Each row is a point. To make a cloud, some directions were put in groups of two or more. Within a group, all points are equally far from the middle, so they leave a hole (a ring in 2 directions, a hollow ball in 3). The other directions are filled evenly. Then the cloud was stretched, turned, moved and blurred a little. Count the holes, and give their numbers of directions, smallest first.
In the rows, zero is written as 128.

Cloud (13 x 2):
[[175 122]
 [116 181]
 [142 176]
 [173 139]
 [ 90 172]
 [144  78]
 [173 137]
 [163  92]
 [106 179]
 [174 110]
 [128 180]
 [170 101]
 [131 180]]
Holes: 1 (2)

Cloud:
[[142 117  52]
 [109 112  54]
 [103 170 144]
 [132  99 168]
 [197 114 116]
 [154  85 101]
 [ 33  95  97]
 [106 128 126]
 [ 75 107  69]
 [110 171  85]
 [139  98  81]
 [125 171 125]
 [194 119 104]
 [108  78 151]
 [184 117 144]
 [123 166  87]
 [194 112 127]
 [168 111 166]
 [153 112 155]
 [135  97 139]]
Holes: 0

Cloud, 29 rows:
[[ 76 122 106  59]
 [156 190 126  96]
 [ 80 108 154  85]
 [ 88 131 148 104]
 [153 129 188  99]
 [ 80 154  92  72]
 [130 142 162 166]
 [127 112  65 121]
 [177 116  90 128]
 [120  69 120  71]
 [ 85  83  94 113]
 [ 73 101 138 108]
 [137  74 163 108]
 [154 134 125 174]
 [106  57  99  86]
 [147  83 123  74]
 [135 183 145 172]
 [ 97 166 199  72]
 [217 137 120  90]
 [208 150 121 105]
 [ 92 112 157 147]
 [102 122 101 149]
 [166 123 180 175]
 [164 106 147 104]
 [131 180  76  97]
 [142  78 126 148]
 [ 63 143  92  76]
 [122 166 148 135]
 [110 122  79  97]]
Holes: 0

Cloud, 54 rows:
[[164 188 155 137 120 200]
 [ 71 151 175 140 159  89]
 [115 149 143 137 142  79]
 [101 109  92 125 147 105]
 [124 122  54 187  93 165]
 [138 194  72 206 108 146]
 [181 181 117 104 144 189]
 [167 100  93 161 160  85]
 [137 153 109  83 148 156]
 [137 172 136 180  90  97]
 [180 189 152 158  78 139]
 [148  94  88  84 180 151]
 [134 143 143 134 121 128]
 [192 123 133 114 143 157]
 [164 134  74 126  93 149]
 [ 97  68 156  82 162  88]
 [130 110 104 111 170 214]
 [174 145 206 138 150 144]
 [126  96 144  71 119 133]
 [ 90 126  87 153 190 124]
 [ 68  85 132 142 101 118]
 [139 165 145 115 143 174]
 [212 154 104 130 114 177]
 [117 121 151 226 166 131]
 [154 188 137 102 134 199]
 [106 101 108 154 106 167]
 [100 188  78 129  95 127]
 [109 162 131  95 114 222]
 [108 127 176 141 160 147]
 [173 151 141 158 167 146]
 [ 99 148  76 130 122 193]
 [187 102 103 102 143 170]
 [142 183  81  99 113 103]
 [204 113 110 183 188 191]
 [199  82 154 130 155 156]
 [112 159 148 131  89 117]
 [150 167 124 126 132 192]
 [137 172 123 111  81 106]
 [192 174 126 113 122 144]
 [136 111 132 184  85 151]
 [ 86 160 104  60  99  96]
 [144 189 113 106  96 156]
 [ 83  92  41 100 139 133]
 [106  99  80 121 188 183]
 [153  91 122 127 151 210]
 [205 127 146 143 175 137]
 [136 132 167 190 125 142]
 [136  81 157 139 137 145]
 [147 172 176 166  75 177]
 [132 125  88 113 113 222]
 [107 111 115 118 102 192]
 [ 87 149 145 173 171 130]
 [107 140 149 198  93 123]
 [211 180 105 121 121 153]]
Holes: 0
